Every row gives one point. Each copy is the shape, with its points in the same order, turned, moved and blurred by noise. Say if it was mirrored as well.

Shape, 7 rows:
10 16 39

35 -35 -59

46 -24 20

19 -49 -45

-9 42 4

-38 -46 51

-4 -48 30
Copy 1:
-36 14 13

59 -27 -26

5 -21 29

41 -43 -30

-25 38 -19

-67 -55 -13

-32 -49 -4
Copy 1 is: only turned
Copy 2 (7 x 3):
0 -43 -3

-4 58 56

3 -24 55

-28 54 54

10 -14 -34

-82 -45 18

-52 -20 37
Copy 2 is: mirrored
Copy 3 (7 x 3):
21 3 50

-20 -39 -47

39 -32 8

-23 -56 -30

-16 30 37

-12 -65 82

5 -60 43
Copy 3 is: only turned
Copy 4:
17 25 44

51 -18 -57

60 -13 24

30 -30 -48

3 60 12

-27 -38 49

12 -40 34
Copy 4 is: only turned

Shape:
14 27 -22 -17 -23 -13

24 -54 -25 -33 -26 -27

22 20 6 25 -5 -37

22 -21 -22 62 88 -22

-18 13 43 -3 -34 0

-30 12 -14 2 -18 -20

0 22 -14 -30 58 125

13 25 -2 -1 55 2

19 15 85 -22 -30 74

29 4 -10 40 -26 -53

18 -12 55 -6 12 -31
Copy 1:
-13 6 -11 -3 -29 17

40 21 30 21 5 21

-2 22 -30 15 -60 -15

4 47 -52 46 -4 -98

-25 -15 39 14 -71 1

-35 28 10 -3 -32 -3

-61 -91 -27 53 45 -37

-7 -13 -37 0 -12 -59

-21 -99 28 63 -72 -1

12 55 -22 18 -64 2

30 -8 16 8 -69 -53
Copy 1 is: mirrored
Copy 2:
31 17 -3 -7 -20 -32

52 -35 -30 -26 3 -61

49 8 49 -7 2 -23

69 -51 29 69 76 1

10 18 17 -64 20 4

19 31 -3 -10 28 -33

-19 -18 -79 23 -7 97

49 3 0 25 24 28

7 -11 -2 -89 -15 73

45 -8 55 -2 8 -59

84 -8 23 -51 34 8
Copy 2 is: only turned
